Each row of a before or after table is a point. One or more steps were done to the points. Then noise was added and the rows were shuffled. The steps act on columns, c1 being the first. Write out the steps. A step turns or swaps two columns, mirrors them in a line or flattens them onto one, adds a multiple of one to another, or multiplies or shifts one. Angles are multiples of 10 degrees, from the lower column toward the higher: turns from -170 to 170, lines from 10 to 170 but not 90. Use the fewest steps. Two steps may share a column if one is a turn and the other turns, adds or multiplies; they go together, in the order done. Otherwise the lowest column goes first.
In the rows, 128 means zero.

Before (10 x 3):
0: 195  72 131
1: 153  66 163
2: 138 114 108
3:  78  91 191
4:  58  79 178
5: 159 137 112
6: 150 137  74
7: 162  54 131
8: 164 166  97
9:  95 116 145
After (10 x 3):
0: 109 118 138
1: 124  52  84
2:  82 147 163
3: 214  76 119
4:  73  61  94
5: 203  84  99
6: 100  48 110
7:  81 167 135
8: 164 117 129
9:  94 137 125
Steps: turn c1 and c3 by -150 degrees; add 0.3 times c3 to c2

Before (10 x 4):
0:  86 156 105 101
1: 127 128  90 119
2: 110 139 100  98
3: 128 163  92  52
4: 111 154  91 116
5:  96  89 148  72
6: 110 134  87 113
7: 119 153 128 140
8: 125 104 123 128
9: 107 159 249 148
After (10 x 4):
0: 140 116 154 121
1: 103 148 152 112
2:  48 139 175 129
3: 115 160 140 131
4: 104 131 164  85
5: 127 143 110 123
6: 119 147 167 111
7: 147  10  97 105
8: 112 156 151 111
9:  74 130  85  96
Steps: swap c1 and c4; turn c2 and c3 by 120 degrees

Before (13 x 8):
0: 193  99 156 107 214  72 171 123
1: 106 124 177 129 231  67 172 110
2: 100 147 142 144 107 157 124 154
3: 132 187 135 140 119 170 135  98
4: 111  43 110 102  99 144  44 119
5: 145  64 127 132 212  69 198  54
6: 142 153  95 182 125 135  84 104
7: 155  66 155 139 105 117  24  89
8: 130 135 148 150  46 140 127 135
9: 123 169  97 104  96 107 112 140
10: 145 168 140 133 108 168 119 108
11: 133  92 171 104 202  20 159  51
12: 143  97 147 164 193  48 171 114
After (13 x 8):
0: 127 152  77 166  84  27 106 112
1:  91 129  78 143  29  38  89  62
2: 150 149 113 138 152 149 139 151
3: 152 106 164 122 134 136 194 106
4:  58 117 129 193  86  27  93  60
5:  64 113 100  47 120 147 190  89
6: 167  97 110 114 166 144 145 106
7:  90  75  98 154  88  32  89 134
8: 187 111 126 138 173 140 138  96
9:  95 114 111 187  58  50 138 124
10:  44 160 147  44 139 161 150 111
11: 130 127 110 143 130 211 148 132
12: 164 130 164  98 100 155 122 145
Steps: turn c1 and c2 by -100 degrees; multiply c3 by -1; mirror c4 and c7 in the line at 30 degrees; turn c5 and c6 by -80 degrees
